Every row gives one point. Two turns around zero, p and q, are shown by what they do to some points. Where does a point land after both, in the order given? Backwards means that the second turn is done in reverse. Each puzzle has new turns, and all numbers are rounded.

Turn p:
[-14.1  14.8  -7.3] => [-19.8  -8.8  -1.6]
[16.2 12.6 -7.5] => [-9.3 19.7 -1.3]
[ -3.4  -8.9 -10.8] => [  3.0  -3.8 -13.6]
[15.1 -5.2  9.8] => [12.5 11.7  7.7]
[-13.9 -13.3  15.7] => [ 13.5 -18.9   8.7]
Turn q:
[16.4 -8.1  4.2] => [15.2  7.4  8.2]
[ 7.6 14.5 -1.9] => [-9.3 11.9  6.6]
[3.3 2.2 9.9] => [ 0.6 -2.2 10.4]
[-27.3  -8.6 -12.2] => [ -6.4 -17.1 -25.2]
Where do these land?
q, then p: [25.1 -5.4  2.3] => [-5.3 18.3 17.4]
q, then p: [-11.6   4.3 -17.8] => [-12.0  -7.1 -16.6]
p, then q: [-12.3 -11.6   7.2] => [18.4  0.8  0.3]
q, then p: [-1.1 12.7  8.3] => [  1.6 -12.2   8.9]

Turn p:
[-13.1   3.1 -26.8 -25.0] => [ 35.7   6.9 -14.3  -0.1]
[-16.5   4.8 -17.7   5.4] => [ 9.8 14.3 -8.7 16.1]
[ 1.3  3.4 18.6 -0.1] => [-12.8   2.8   4.7 -12.9]
[  4.0 -14.0  15.2   5.6] => [-17.7 -10.8  -4.3  -5.0]
[ 12.4   1.9 -10.6   2.6] => [ 7.2 -8.0  9.6  8.3]
[ 5.8 -3.2 22.9  3.9] => [-19.7  -4.3   4.6 -12.4]
[ 6.2  4.0 -1.7  7.7] => [-2.4 -1.0  8.5  6.2]
Turn q:
[-10.6  -4.5   7.4  -3.8] => [-11.3   3.3   4.8  -6.2]
[  3.7  -9.2 -29.4  17.6] => [  1.0 -12.0  -5.2  33.2]
[ 19.8   9.9  -0.1 -11.6] => [ 19.2   8.7 -12.1  -5.9]
[-4.9 13.3 -1.1 -9.2] => [ 7.2 11.8  9.4 -2.6]
[  2.0  -5.3   5.8 -13.4] => [-4.5 10.2 -7.7 -7.9]
[  0.7 -17.4   6.9  24.2] => [-13.3 -27.1  -4.9   1.4]
[-10.6  13.3  10.5  -3.8] => [  1.9   5.2  15.5 -11.9]
Where do these land?
p, then q: [  4.7  14.6 -12.2  -9.7] => [ 13.2  -4.7 -11.2 -12.5]
q, then p: [-7.3 20.5 13.9 14.8] => [-10.5 -15.4  -2.6 -23.1]
q, then p: [ 14.3 -27.2  -3.6   8.3] => [  9.7  -2.2 -17.8  24.7]
p, then q: [-10.8   2.0  -7.3  -7.0] => [13.4  1.1 -3.1  5.7]
p, then q backwards: [-0.9 -9.9  9.3 -6.5] => [ 5.2 -7.9 11.6  1.5]
